Every row gives one point. Two turns around zero, p and q, are shown by what they do to some points. Write where each new point lands after one turn and then the other. Backwards means that the second turn is done in reverse. Each puzzle has new turns, and all numbers are rounded.

Turn p:
[ 15 -44 -32] => [ 25  -9 -50]
[-20  48  -3] => [-25  37  27]
[20 16 25] => [14 -6 32]
[-43  20  -7] => [-44  20   0]
[ 29 -40  18] => [ 31 -42  -9]
Turn q:
[37  7 37] => [-12  49  16]
[  5 -18 -67] => [ 60 -29 -18]
[-2 16 24] => [-26  13  -2]
[-23  22  34] => [-46   2  -4]
[ 5 14 13] => [-13  14  -5]
[-22 -41 -40] => [ 35 -49  13]
Where do these land?
q, then p: [ 23 -20  37] => [-17  -6  44]
p, then q backwards: [12  1 -4] => [ 9 -4 -8]
p, then q: [-15 -33 -38] => [ 36 -24 -30]
q, then p: [ 5 76 10] => [-30  66 -25]
q, then p: [-24 -23  -4] => [  1 -32 -10]

Turn p:
[  1  -7  13  -2 -12   1] => [-10   4   3  13  -9   4]
[-28 -20 -32   4  10  -7] => [-10 -11 -35 -21   5 -21]
[ 20  41  17 -18 -15 -16] => [ 16  14  47  18   7 -13]
[  3  20   5 -38 -16  -4] => [-10  16  37  -4  -6 -19]
[-19 -27 -26  13 -13  -6] => [-16 -23 -32  -1  -7 -18]
[24  0 -6  3 -4 23] => [  2 -20  15  -6  -9  20]
[-23  -3 -28  24  -5  -7] => [ 11 -19 -30  -3  -4 -23]
[-3  9 37 31 36 28] => [ 34  26 -18   1  -5  48]
[ 24 -12  19 -17  19 -11] => [-17  13  14   3  27  22]
Turn q:
[ -1  25  15   1  -8 -13] => [-5  0  9 30  6 -7]
[ -8  -2  16  23  18 -30] => [  6 -35  21  14 -12   6]
[  5 -12 -23  25  16 -14] => [ 19 -34 -11 -12  -3  -2]
[  7 -10  16 -24 -24  17] => [-15  37  -3  -2 -16  -1]
[  2 -21  18  25  21  22] => [ 32   2  20 -16 -15  19]
[ 11  -7 -30  14 -33  19] => [ 17  14 -47  -2  -3   0]
[ 19  27 -27 -26   8 -14] => [-16  -7  -8  -3  29 -39]
[-35   0  15 -37   2  14] => [-36  22  17  -8  14  26]
Where do these land?
p, then q: [-19 -13  12 -14  15  18] => [-14  16 -11   7  28   2]
q, then p: [ 29 -17  14  -8  -3  -6] => [ -7   3  14  25  -2 -24]
p, then q: [ 26  21 -12 -12 -12  -2] => [ -3   4  27   3 -28   1]
q, then p: [ -2 -17  19 -16 -14  -9] => [  4   7  -3  11 -25 -19]
p, then q: [-16  27 -28   5 -14   9] => [-20  -4 -10   4 -29 -27]
q, then p: [-19 -15 -20 -11   9  -6] => [-20   8  -9 -25  -9  -3]
q, then p backwards: [-22  22  15 -21  18 -10] => [ 33  -9   6 -24  -4 -17]
p, then q: [23 -8  0 76  2  7] => [ 53   5 -33 -44 -22  -4]
